Rows are points. Each copy is the shape, with its points in the same order, turned, moved and blurred by noise. Is it also mirrored, or only turned?

Shape:
[[-27.3 -35.1]
 [ 26.0 -16.5]
 [ 16.0   1.7]
 [-17.6  13.9]
 [ 18.6  23.3]]
Copy 1 (5 x 2):
[[-43.7 -23.2]
 [ 12.2 -18.8]
 [ 12.1   2.9]
 [-17.4  21.7]
 [ 17.9  20.4]]
Copy 1 is: only turned
Copy 2 (5 x 2):
[[ -6.7 -51.2]
 [-32.2   0.4]
 [-17.2   4.4]
 [ 17.9  -6.6]
 [  3.5  17.6]]
Copy 2 is: mirrored
Copy 3:
[[-30.3 -33.4]
 [ 23.3 -13.8]
 [ 13.7   1.0]
 [-17.4  18.4]
 [ 21.4  25.3]]
Copy 3 is: only turned

Shape, 8 rows:
[[-23.9  20.9   8.9   2.4]
 [ -4.2  -6.6 -11.5   3.6]
 [-19.2  34.9  16.4  -6.9]
 [-14.9 -27.7 -17.8  10.4]
 [  0.2  38.3  -9.9 -53.6]
 [ 46.6 -29.5 -10.2  -2.9]
 [ -8.6   4.9  11.3  11.7]
 [-17.4 -28.7   0.8 -14.2]]
Copy 1:
[[ 15.7 -27.1   5.0 -14.9]
 [  4.1  -4.0 -15.6   2.7]
 [ 32.5 -14.2   0.1 -33.5]
 [-18.3  -5.4 -20.0  16.6]
 [ 21.1  20.9   2.9 -65.7]
 [  7.9  49.4 -17.9  26.0]
 [ 29.7 -15.6   1.5   2.2]
 [-14.9   2.5   3.8   7.0]]
Copy 1 is: mirrored
Copy 2 (8 x 4):
[[-17.6  27.1 -10.9  12.1]
 [ 11.6  -2.2 -20.0   7.5]
 [-19.4  36.3   1.3   1.7]
 [  5.6 -25.4 -18.5   8.7]
 [ -0.8  45.8  -8.8 -50.5]
 [ 62.2 -15.9   3.3 -14.1]
 [ -5.3  14.0  -1.2  15.5]
 [-11.3 -27.3  -4.1  -5.6]]
Copy 2 is: only turned
Copy 3 (8 x 4):
[[ -5.9  16.8  21.1   4.2]
 [  9.3 -16.6   8.7  14.5]
 [  0.8  30.1  21.7  -5.2]
 [ -6.4 -34.8   4.3  25.7]
 [ 27.0   9.5   9.4 -51.0]
 [ 52.9 -33.0 -20.7  26.5]
 [  4.5   6.5   9.8  23.0]
 [ -8.7 -20.5 -16.9   7.4]]
Copy 3 is: mirrored
Copy 4 (8 x 4):
[[-36.6  19.5   0.5   5.8]
 [-15.1 -15.1   6.2  -0.8]
 [-29.8  35.1  -5.0   1.0]
 [-26.3 -35.6   7.0   2.0]
 [ -6.0  36.1 -13.6 -44.9]
 [ 35.8 -34.5  -9.2   5.7]
 [-23.5   3.4  -0.2  18.3]
 [-27.3 -27.0 -22.0  -5.4]]
Copy 4 is: mirrored

Shape, 12 rows:
[[ -0.2  24.8 -23.2  23.2  11.1 -17.3]
 [-18.5  24.9  39.3  -4.5  55.3  31.6]
 [ 13.9  -3.9  13.9  25.5   6.0 -19.7]
 [ -4.5   0.0  -7.5  15.6 -15.7   5.9]
 [ -5.9  19.7 -11.3 -20.4   8.2  -3.9]
 [ 16.3  -1.9   1.7   9.3   7.1   8.0]
 [  9.4   4.3   1.3  -5.1  -9.9 -29.9]
 [-38.1  54.4  28.1 -13.0  23.7  23.8]
 [ 24.9  29.9 -25.1  22.9 -24.9 -37.7]
 [ 46.9   2.9  -8.5   6.5 -21.0  -6.0]
 [-32.0   8.8  20.3  -2.9  23.1  25.9]
 [ 17.6 -12.4  -3.9   4.2  16.9   3.8]]
Copy 1, 12 rows:
[[ -7.7  35.8 -24.4  39.6   5.6  11.9]
 [  1.5  40.7  38.0 -13.5  57.2  25.7]
 [ 11.8   5.6  10.3  31.2   1.1  -6.8]
 [-13.3  -0.4  -6.1  23.2 -11.6  24.2]
 [ -5.4  28.6 -19.6 -10.9   3.9  10.8]
 [ 11.9   2.7  -6.2  16.1  11.7  18.0]
 [  3.6  14.4 -10.4   9.5 -20.4  -9.5]
 [-18.0  62.8  31.5 -15.7  20.4  39.6]
 [  9.5  29.9 -34.0  37.4 -39.2   1.7]
 [ 36.0  -5.6 -23.5  20.8 -23.6  15.3]
 [-21.8  18.2  21.9  -5.8  33.6  29.6]
 [ 14.2  -4.5 -11.2  12.3  17.0   4.8]]
Copy 1 is: only turned
Copy 2, 12 rows:
[[-28.5  17.9  -5.0  44.0   6.7   6.1]
 [  3.5  59.2 -21.0 -26.5  32.4 -25.1]
 [  3.2   7.5  27.5  26.2  -0.1  -6.6]
 [  0.4   0.6 -15.2  25.9 -13.3  -2.1]
 [-30.4   3.7 -15.6  -1.6  11.6   4.7]
 [  6.9   1.9  -5.0  12.9  12.0   6.0]
 [-24.5  -5.6  18.8   3.3  -3.6   9.4]
 [-31.4  66.1 -36.2 -18.0   5.1 -10.5]
 [-32.4  -1.7  14.6  50.4 -15.7  36.5]
 [ 12.8 -11.8   9.1  22.8  -5.1  42.4]
 [ -6.2  31.2 -26.7 -12.6   6.9 -30.6]
 [  8.2  -4.0  -1.5  12.0  21.5  -1.5]]
Copy 2 is: mirrored
Copy 3 (12 x 6):
[[-12.6  28.2 -23.8  20.3  -1.4  11.0]
 [ -3.0 -10.5  45.1  31.3  44.8  38.6]
 [ -9.7  -3.3  -7.0  36.3 -10.7 -13.0]
 [-17.6   4.0   2.7   0.6 -26.9  15.6]
 [  6.2  17.3   3.2 -10.6   8.6   9.3]
 [  7.7  -6.6  -1.2  10.0 -10.4  12.3]
 [ -5.8  15.7  -4.5  -3.7  -5.9 -29.6]
 [-24.9  31.7  54.4   6.3  36.4  33.8]
 [ -0.2  47.6 -30.5  15.1 -34.9 -19.2]
 [ 31.2   9.1  -6.6  14.6 -45.1 -10.2]
 [-25.5 -12.8  31.8  -2.5  23.3  24.8]
 [  8.4 -14.9  -6.9  13.0  -3.6   6.5]]
Copy 3 is: only turned
Copy 4 (12 x 6):
[[  2.7  24.4 -17.4   1.7  27.8 -24.1]
 [-22.2 -12.6  44.1  14.6  45.4  30.8]
 [ 31.7 -10.5   3.5   0.9  28.3 -26.7]
 [ 14.6  -5.3 -21.4   8.7   1.5  -6.3]
 [-15.4   9.6   0.5 -19.8   5.7  -4.1]
 [ 19.0  -0.2  11.3   9.0   4.8 -10.4]
 [ 18.0  -4.7  -7.3 -29.2  10.7 -25.9]
 [-29.8  -1.1   5.7 -10.3  44.9  48.9]
 [ 36.8  33.7 -33.1 -23.4  16.8 -32.0]
 [ 47.5  16.8   0.2 -11.7 -13.4 -19.4]
 [-21.9 -23.3  10.2  14.2  23.6  21.3]
 [ 12.3  -2.6  19.2   8.1   0.3 -22.4]]
Copy 4 is: mirrored

Shape:
[[ 21.4  36.5 -10.9 -15.0 -19.0  -3.2  25.6  23.7]
 [ -8.7 -45.7   7.2   1.5 -13.0 -12.3  -6.2 -19.9]
 [-40.5   4.4  62.6 -40.2  24.7 -14.4  12.2 -21.4]
 [ -5.8  -9.5  17.3 -34.8  15.5  37.1 -20.3   5.7]
 [ 14.6 -34.0 -19.3 -16.4  13.4  13.9   5.8 -41.7]
 [ -1.7   1.1  28.4  26.5 -18.7  -2.0 -20.1  -3.1]
 [ 14.0 -16.5  47.2  17.7  19.6 -14.7   3.5 -34.9]
 [  5.0 -14.7  12.2   0.5 -41.0   5.6 -30.6 -20.6]
 [  8.0  12.9 -10.5   0.3  10.0   2.5 -28.8  13.7]
 [  4.2  12.4 -10.4  -2.6  -5.8   9.1   3.7  -9.4]
 [ 41.0  23.8  -3.9 -32.9  19.8  -2.1   4.4  -8.8]
 [ 15.3  -7.3   7.8 -14.5  30.5 -15.8  28.2  -2.3]]
Copy 1, 12 rows:
[[ 11.5  28.5 -30.8  -1.0 -21.5   1.8  20.7  20.7]
 [ 19.7 -38.8  16.9  13.1  24.3  12.1 -20.9  -9.8]
 [ 12.1  -2.0  54.7 -30.6  40.9  -3.0  53.9  -9.6]
 [-16.1 -22.4  36.0  -5.5 -29.4   6.1  26.9  -8.6]
 [ 18.7 -36.8 -16.3   8.6   0.8  15.8  13.0 -49.4]
 [  6.4  10.7  34.8  27.5  10.5  -6.2 -17.7   0.9]
 [ 38.0  -8.9  29.3  31.1  29.3 -24.9  15.5 -29.1]
 [ 19.9  -5.9  30.6  16.0  -7.7  21.9 -38.0  -5.7]
 [-15.4   0.5   3.9   3.0 -32.3 -22.4  -5.5  -8.1]
 [  0.7   9.1  -7.8   9.3  -3.8   6.9   8.0 -10.2]
 [ 31.5  12.3 -16.2 -11.3 -30.5 -20.0  32.4 -23.9]
 [ 22.1 -16.6 -15.1  -0.1  11.8 -21.6  37.8 -10.4]]
Copy 1 is: mirrored
Copy 2:
[[ 23.3  53.8   3.2 -14.3 -11.8   7.0  -9.2  19.5]
 [  4.3 -18.8  -7.7  40.0 -33.0 -19.5  18.9  -4.8]
 [-44.2 -16.8  56.4  -9.7   1.2 -33.2  25.5  -1.1]
 [ -0.6 -33.4  15.6 -13.2   0.7  28.8  15.3  -0.4]
 [ 19.8  -8.5 -25.1  14.2 -13.5  -6.9  53.7 -25.6]
 [ 13.9  -5.4  15.3  42.1  -2.3  -8.8 -21.3   2.6]
 [ 15.0 -11.7  32.3  45.7  15.0 -32.1  33.9  -2.7]
 [ 24.1 -13.3   4.0  29.9 -30.4  -3.5 -16.0 -26.1]
 [ 22.2 -11.2 -16.9  -1.9  14.3   3.4 -13.4  13.1]
 [  9.9  21.2  -9.9   6.5  -0.7   1.1   2.0  -8.9]
 [ 40.0  16.1   5.2 -29.3  12.2  -9.4  21.5  -1.1]
 [  9.8  12.9   8.6  -1.1   1.9 -21.8  42.7  24.7]]
Copy 2 is: only turned
Copy 3:
[[ 27.2  33.1   8.3 -22.8 -35.0 -26.6  12.9  -6.8]
 [  3.3 -51.0  15.3  11.8 -10.0   3.0   3.3  14.7]
 [-53.4 -18.3  66.9 -18.0  10.8 -37.5   6.7   7.9]
 [ -9.6  -1.8  31.3 -32.8  20.5  25.8 -11.4  -2.9]
 [ 14.5 -53.5  -0.9 -18.0   6.6  -1.7  -5.3 -32.8]
 [ -3.6   6.0  18.0  36.6 -10.6   5.4   0.0  11.0]
 [ -3.4 -27.5  41.8  35.1  18.1 -22.0  11.4 -19.5]
 [  1.9 -16.9  14.4  23.1 -29.8  19.7 -26.6   2.3]
 [ 17.9  18.0  -2.7  -5.5  13.2  -5.4 -16.0   9.4]
 [  4.3   2.2  -3.5  -7.2 -11.3  -8.3  -1.3 -13.1]
 [ 30.0   9.7  23.3 -27.7   5.0 -32.9 -15.9 -33.7]
 [ 17.4 -15.3  27.2 -18.8  13.3 -35.9  22.5  -9.6]]
Copy 3 is: only turned
